Rows are points. Two turns around zero, p and q, are shown by what they do to some points. Where does a point land after both, in the order given? Backwards means that the second turn is done in reverse. Each puzzle has new turns, and all numbers are rounded.

Turn p:
[-31  36] -> [-47  -5]
[-22  -5] -> [ -9 -21]
[ 6 20] -> [-13  16]
[ 48 -51] -> [69 10]
Turn q:
[-20 -25] -> [-31   6]
[-37  15] -> [-4 40]
[58 10] -> [ 35 -47]
Where do these land?
p, then q: [-34  29] -> [-30  33]
q, then p: [-21  -6] -> [-22  -3]
q, then p: [ 56 -22] -> [ 53 -29]

Turn p:
[  6 -12   4] -> [-9 -6  8]
[-25 -29  24] -> [-14  23  36]
[54 -1 16] -> [  2 -55  10]
[ 19 -24 -28] -> [-35 -15 -16]
[15 66 18] -> [ 66 -19 -14]
[-71   1 -35] -> [ -9  74 -26]
Turn q:
[ -6  20 -17] -> [-13  -5 -23]
[-20 -66  35] -> [ 39 -25  62]
[ 20  29 -21] -> [-12  20 -34]
[ 28  40 -54] -> [ -7  22 -69]
[-45 -18  25] -> [ -7 -40  36]
[22 -5 32] -> [ 0 27 28]
Where do these land?
q, then p: [ 7 15 -9] -> [  1   9 -16]
q, then p: [15  3 60] -> [50 14 34]
q, then p backwards: [-21 -34  10] -> [21  7 34]
p, then q: [ 20 -74 -40] -> [-13 -85  12]
p, then q backwards: [  4  45 -10] -> [ 11 -20 -40]
q, then p: [-25  44 -12] -> [-23  45 -13]

Turn p:
[-51   9   2 -52] -> [-54 -16 -40  26]
[-26 -23   8 -12] -> [-29 -15  11  15]
[ 20   6 -32  -8] -> [  3   4 -13 -36]
[ 50 -26  21 -26] -> [-18  55  27 -16]
[-16   1  25  26] -> [ 17 -10  14  31]
[ 13  15 -29  82] -> [ 78 -34  17 -21]
[ 11  17   5 -10] -> [  4  17 -15   1]
Turn q:
[-17  67  -8  17] -> [ 64  -2 -33   2]
[-41 -19   9 -28] -> [-19  46  -7 -19]
[-19 -33  39  -9] -> [-27  41  17  17]
[ 38  -1 -17 -14] -> [ -1 -33  23 -18]
[ 39 -14 -22  34] -> [-16 -53  -1  18]
Where do these land?
p, then q: [33 -2  4  4] -> [28  1 18 -6]
q, then p: [-11 -27 -19   9] -> [-14 -32  -9   0]
q, then p backwards: [-23  32  97  12] -> [38 20 92 28]
q, then p backwards: [ 17 -19 -36   7] -> [-29 -11 -30 -11]
q, then p: [ 21  28  18 -41] -> [-4 54  1 15]
p, then q backwards: [-19 -14 -14 -13] -> [ 11 -22 -18   4]
p, then q: [-19   2 -50  21] -> [-47  -2  22 -25]

Turn p:
[-42  14 -21 -16 -42 -10  46 -41] -> [ -9  -2 -61   5  -4  47  21 -43]
[ 32 -16  -5  35 -20  18 -32  12] -> [ 44   1  32  -2 -34 -16  -6   5]
[ 30 -30  87  43   4  18  -7  29] -> [  5  48  10   4 -36 -85   7  38]
[-60  19 -43 -39  12  17  -5 -44] -> [-48 -46 -21  -1  -7  69  -8  -9]
[-25 -15 -46  13  37 -21   3  17] -> [ -1 -26  19  53  30  21  -3   7]
[43 35 43 40 15  5  2 18] -> [ 29  48   2 -21   6 -26  -3  53]
[ 20   3  10 -21  -9  10 -14  72] -> [  8 -11  43 -29  20 -37  43   8]
[-50  13 -29 -34  -9 -59  -7 -79] -> [-20 -49 -73   6  17  42 -51 -41]
[ 51 -21   4 -21  10  21  15  17] -> [ -8  37  47 -16   7 -14   1 -18]
Turn q:
[-15 -49 -42  10 -47 -50  16  -1] -> [-69 -10  31 -21 -13 -24  47  13]
[ 8 -7 56  9 11 53  5 48] -> [ 28  -3  -7  36 -21  54 -39  41]
[ 24   0   7  14  24  13  22 -37] -> [ 38   6  -3  -5  15  21  34 -10]
[ 16  15  34 -57  18  14 -13 -32] -> [ 60  27 -19 -30 -13 -19 -20   2]
[  7 -14  17  -7  67  33 -46  51] -> [ 17  -3 -27   6  50  26 -65  48]
[ -7  27 -45   2 -36 -65  51  -7] -> [-55  35   9  17 -14 -37  54 -43]
[-71  -9 -33  39 -40 -67  17 -14] -> [-58 -28  61  27   0 -59  42 -19]
[  8  19 -12 -24  11  61 -18  -9] -> [ 27   6  -3 -30   4  32 -43 -27]
[ 31  18  19  15  -8   8 -35   1] -> [ 13 -30 -43   2  -9   7 -10  -5]
Where do these land?
p, then q: [ 25  23  18   7  24  11  57 -14] -> [  9  21 -10  31  13   2 -36 -51]
q, then p: [-17  23 -31  10  33  40 -20   5] -> [-27  -7  20  -4 -24   3 -49  28]
p, then q: [-54 -28  -6  -9 -30  37  16  40] -> [ -6  13  57  22 -30  18  52   4]
p, then q: [  8  50 -28  13 -15 -57  36   8] -> [ 14  32 -29 -20  60  45   6 -15]
p, then q backwards: [-41 -53   4 -15   0 -27  49 -26] -> [  9  67 -24  32 -11 -30  11  34]
q, then p: [ 34  12 -20 -35  34  81 -35 -29] -> [-33  -8  61 -68 -12  25 -49 -12]
p, then q backwards: [ 28 -19  31  56 -19 -11  19 -38] -> [ 11  50  43 -51   6  -3  16  12]
q, then p: [ 14 -31   4  -3 -18 -21 -38  40] -> [ -1 -52  17  24   9  -8  34 -11]
p, then q: [-33  54 -22  21 -44 -21 -55   7] -> [-38  22 -14 -60  -1  48  13  46]
p, then q: [ 35 -31  50 -47  34 -31 -28   7] -> [  7  -7  -6   8  27 -90 -11  25]

Turn p:
[-13 -72  29  12  -7  -9 -20 -35  24] -> [ -8  21  57  -5 -62 -21  -8  16 -17]
[ 63  23 -26 -37   4 -53  29  25 -30] -> [-12  19 -19 -39  82 -28 -28 -22  22]
[-42 -40 -13 -27  32  42 -19 -37   4] -> [ 25 -22  51  37 -10   9  -2  30 -52]
[-29 -28 -24  26  15  21  19 -22  50] -> [-20 -21  43  -8 -21  30  42  26 -18]
[-73  -1  13  24  12 -11   1 -51  20] -> [-18  22  39  58 -31  17  48   2 -10]
[ 30   9  20 -28 -18   9  54  62 -44] -> [-13  21 -79 -35  34   0 -36   7 -26]
[ 31  35 -13 -17 -16 -12 -17  54   7] -> [ 11 -26 -39 -31  21 -13  -7 -46  15]
[  9  -5  16  46  51  17 -10 -31   6] -> [-28 -28  24  32 -20   2  -6  43  33]
[ 28  36 -28  18 -15 -28   2  81 -44] -> [  9  -9 -81 -33  40 -44  19 -13  28]
[ 56  48  22 -48  -6 -15  23  58   4] -> [-25  -9 -56 -35  43   6 -50 -54   5]
[-49  -6  17  11 -18   5 -51 -39  -7] -> [ 38  16  24  50 -49  -6  15  -7   0]
[-11   2 -13  20 -33  34 -10 -65  11] -> [ 39  16  37  10 -27  49  14  18  21]
Turn q:
[-16 -10  41  17  11  10  20 -34 -61] -> [-18  23 -30 -20 -41 -52 -11  35   0]
[-32   5 -11  14   9  -2 -26 -65 -18] -> [-13   3 -58  17 -15   4   6  33 -39]
[  8  -1 -14   5   2 -11  35  56  32] -> [ 22  -1  38  17  16  -9  12 -47  29]
[ -8 -36 -36  -2  -4  -9 -30  55   9] -> [ 16  27  -3 -21  31  32   7 -58   1]
[ 29 -25 -30 -41 -22 -15  11  51  11] -> [ -9 -16  36 -21  15  21 -16 -67  12]
[-13 -34 -53  -1  24 -40  24  65  75] -> [ 54   5  28  46  39  10   3 -96  -3]
[ 13  29  76  -5   6 -30 -20 -43 -17] -> [ 21 -18 -17  -7 -43   4 -45  71  18]
[-12  57  14 -19  -3  -7  13 -56 -41] -> [-40 -19 -16  21 -64   3   1  47  -1]
[ 39 -44 -12 -17  -1  23  15   3  38] -> [  2 -23  36 -14  46 -18 -18 -22 -29]
[ 48   5 -49  36  18 -20   1  44  17] -> [ 47 -33  15 -16  13   6  53 -46   6]
[-22  36  42  33 -55  19  -9 -55 -27] -> [-45  -7 -49   7   0 -11   2  77  35]
[-33  19  31 -20  16  82 -34 -21 -17] -> [-37  59  19  -8   3  11   7  72 -31]
Where do these land?
q, then p backwards: [-42  -6  37  32 -30 -12 -51 -25  15] -> [ 22  33  10  10  -3  31  36   3 -68]
q, then p: [ 30 -40 -31  10 -38  -5  52   4  -1] -> [-21  30  70  23   3 -24   9   3 -16]
q, then p: [ -3  -5  15  -1  49  38 -22 -33  46] -> [ -9 -11 -61  10  15 -42 -26  24  22]
q, then p: [ 17  11 -28 -57  18 -54  -8 -16 -11] -> [ 65  26   9 -10 -40  10 -17  31  -4]
p, then q: [-31 -43  20 -53 -44   2 -10  17  11] -> [-46 -29 -26 -42 -47  14  -3  24  10]
q, then p: [-37  51 -46  33  46  37 -44  59  -4] -> [-38  11 -57  -7  40  92 -11  27  15]
p, then q backwards: [ 26  28 -13   2 -36 -13  53 -39 -53] -> [-48 -11  36  24 -20  25 -55  41  13]
q, then p: [ 21  36  42  31  12   0  26 -37  56] -> [-45 -19 -21 -47 -29 -58  -2  14  16]
p, then q: [ 19  -2  -3  17   4  44 -40  57 -23] -> [  4 -27 -12 -36  29  16  -9 -66 -18]
p, then q: [  0 -31   7 -13  20 -36  43  13 -36] -> [ 18  28  -9  18 -57  28  17 -15  12]
